Rows are points. The ring and each string are closed loops that go straight from each point to the next, and from the last back to the first. Before rounding, they use only three directions, however many columns there are. Count how often each string passes through the ring. Passing back the other way cancels.

Ring:
[[-1.0  0.9  2.0  0.5]
 [-1.9  2.6  0.6 -0.9]
 [ 0.8  0.4  0.0 -2.5]
 [ 3.9 -3.8 -0.3 -2.5]
 [ 1.1 -4.7 -1.8 -0.6]
 [-3.2 -3.1 -2.0  2.2]
 [-1.8 -2.0  0.5  2.1]]
String, 26 rows:
[[-6.0 -3.6 -4.5  3.2]
 [-6.0 -1.9 -3.3  2.9]
 [-2.0 -1.3 -0.9  0.6]
 [ 1.2 -4.1  1.2  1.4]
 [-1.3 -4.0  0.6  3.1]
 [-5.9 -1.6 -1.8  3.7]
 [-4.9 -0.9 -2.0  2.3]
 [ 0.1 -2.9  0.2  0.7]
 [-0.4 -4.0 -0.4  1.4]
 [-7.6 -3.5 -5.4  3.8]
 [-5.5 -3.0 -4.8  2.1]
 [-1.2 -2.2 -1.4  0.1]
 [ 3.6 -5.0  0.0 -1.1]
 [ 7.0 -7.0  0.0 -2.8]
 [ 6.7 -5.9 -0.5 -3.8]
 [-1.3 -0.9 -1.9 -1.0]
 [ 0.5 -1.3 -1.6 -2.2]
 [ 8.0 -4.1  1.1 -5.0]
 [ 7.0 -4.0  1.5 -3.8]
 [ 2.9 -2.8  0.8 -1.5]
 [ 0.0 -1.6 -1.4 -1.4]
 [ 4.5 -4.7 -1.0 -3.0]
 [ 8.3 -8.1  0.0 -3.3]
 [ 4.0 -5.3  0.1 -1.2]
 [ 0.9 -2.9 -0.2 -0.3]
 [ 0.1 -5.3 -1.8  0.9]]
Times through: 2

Ring:
[[ 6.9 -0.3  3.2  0.7  1.0 -1.2]
 [ 5.1 -1.5  3.9 -2.6 -2.8 -3.4]
 [ 0.8 -0.4  3.1 -3.6 -4.2 -3.2]
 [-3.6  1.5  0.7 -1.8 -1.6 -0.8]
 [ 0.0 -1.0 -0.8  1.1  4.6  0.0]
 [ 4.6 -1.3  0.7  2.0  4.8 -0.2]]
String (27 x 6):
[[ 3.8  0.8  3.3 -0.9 -1.7 -1.5]
 [ 3.8 -0.9  2.4 -0.7  0.1 -1.8]
 [ 8.3 -3.3  3.3 -0.6  1.1 -3.1]
 [ 9.2 -1.0  5.2 -1.2 -2.1 -2.9]
 [ 7.2  0.4  5.3 -1.8 -3.8 -2.7]
 [ 8.2 -1.6  5.7 -3.0 -4.4 -4.2]
 [ 5.8 -1.5  5.1 -3.8 -5.1 -4.4]
 [ 2.7  0.0  4.5 -4.1 -5.9 -3.7]
 [ 0.2  0.3  4.1 -5.0 -6.9 -3.8]
 [-2.1  3.7  3.8 -3.8 -7.2 -1.7]
 [ 0.8  0.2  2.0 -1.5 -1.1 -1.6]
 [ 0.5 -2.1  0.8 -1.6  0.8 -2.2]
 [-4.2 -0.6 -0.2 -2.5 -0.6 -1.7]
 [-7.1  2.6 -0.1 -2.3 -2.2 -0.3]
 [-1.3 -2.3 -0.5 -1.1  2.3 -1.7]
 [-5.2  0.8 -0.5 -1.6  0.0 -0.6]
 [-7.4  4.2  0.4 -2.2 -3.2  0.3]
 [-3.2  3.7  2.0 -1.9 -3.6 -0.2]
 [-0.5  0.3  1.4 -1.6 -1.0 -1.4]
 [ 0.4 -2.1  0.9 -1.9  0.4 -2.4]
 [ 0.5  0.1  2.1 -2.0 -1.7 -1.9]
 [ 1.0  0.4  2.5 -1.9 -2.2 -1.8]
 [ 3.0 -3.2  1.7 -2.0  0.3 -3.2]
 [ 4.9 -3.6  3.2 -3.2 -1.9 -4.4]
 [ 7.3 -2.1  5.3 -3.5 -4.5 -4.5]
 [ 8.1 -2.1  4.8 -2.2 -2.5 -3.7]
 [ 7.4  0.6  5.3 -1.5 -3.6 -2.4]]
Times through: 3

Ring (6 x 8):
[[ 1.0  4.0 -1.6 -6.1  3.4  3.0 -3.3  5.2]
 [-0.9 -1.6 -2.6 -4.0 -1.6 -2.8  1.7  5.0]
 [-1.0 -4.2 -0.2  0.3 -5.5 -4.2  4.7  1.4]
 [ 1.8 -0.2  3.9  2.0 -3.5  1.9  0.9 -2.4]
 [ 0.7  3.6  4.2  4.0 -1.2  4.8  1.3 -3.3]
 [ 0.1  5.5  1.9  1.0  1.7  5.3 -0.1 -0.3]]
String (27 x 8):
[[ 0.4 -2.2  3.5  4.0 -5.7 -0.6  4.0 -3.0]
 [ 4.2 -0.2  5.9  1.5 -3.7  3.6 -1.8 -3.8]
 [ 4.3  1.8  5.4  0.3 -1.6  5.2 -3.2 -2.9]
 [ 1.5  1.7  2.5  0.1 -1.2  2.9 -0.4 -0.6]
 [-0.3  1.5  3.1  4.2 -2.8  2.1  3.3 -2.6]
 [-0.4  3.3  4.8  7.0 -2.5  4.3  3.8 -5.0]
 [ 0.1  6.1  5.9  7.6 -0.6  7.3  2.4 -6.0]
 [ 2.1  4.6  2.8 -0.7  1.4  5.7 -2.4 -0.4]
 [ 0.3  2.7  1.6  0.5 -0.3  2.8  0.6  0.1]
 [-0.9  3.8  1.5  2.2  0.0  3.3  2.1 -0.5]
 [-1.0  7.8  1.2  1.5  3.5  6.5  0.3  0.2]
 [ 1.9  7.7  0.4 -4.7  5.6  7.3 -5.2  3.2]
 [ 1.5  3.6  0.4 -3.7  2.0  3.7 -2.8  2.7]
 [ 0.0  2.2  0.0 -1.5  0.2  1.7  0.4  2.1]
 [-0.3  3.2 -1.8 -4.1  2.2  1.8 -0.9  4.6]
 [ 1.1  3.6 -3.3 -9.1  4.4  2.1 -4.6  7.8]
 [-1.6  0.5 -2.5 -2.9 -0.2 -1.3  2.0  4.6]
 [ 0.2  0.7 -0.7 -2.9 -0.4  0.3  0.2  3.1]
 [ 1.3  0.5 -1.1 -5.4  0.3  0.4 -1.9  4.5]
 [-0.7 -3.1 -3.7 -5.9 -2.0 -4.5  1.5  6.5]
 [-3.9 -6.1 -3.6 -0.3 -6.2 -8.3  8.2  4.2]
 [-1.9 -2.6 -0.7  0.9 -4.3 -3.4  5.2  1.6]
 [ 0.1 -0.8  0.3 -0.9 -2.5 -0.7  1.8  1.6]
 [ 0.8 -3.0  0.3 -1.9 -3.9 -2.3  1.5  1.8]
 [ 0.5 -4.4  1.0 -0.1 -5.7 -3.3  3.1  0.5]
 [ 2.1 -0.8  1.7 -2.0 -2.3  0.7 -0.8  0.9]
 [-0.1 -0.6  1.4  1.3 -3.1 -0.1  2.7 -0.2]]
Times through: 2
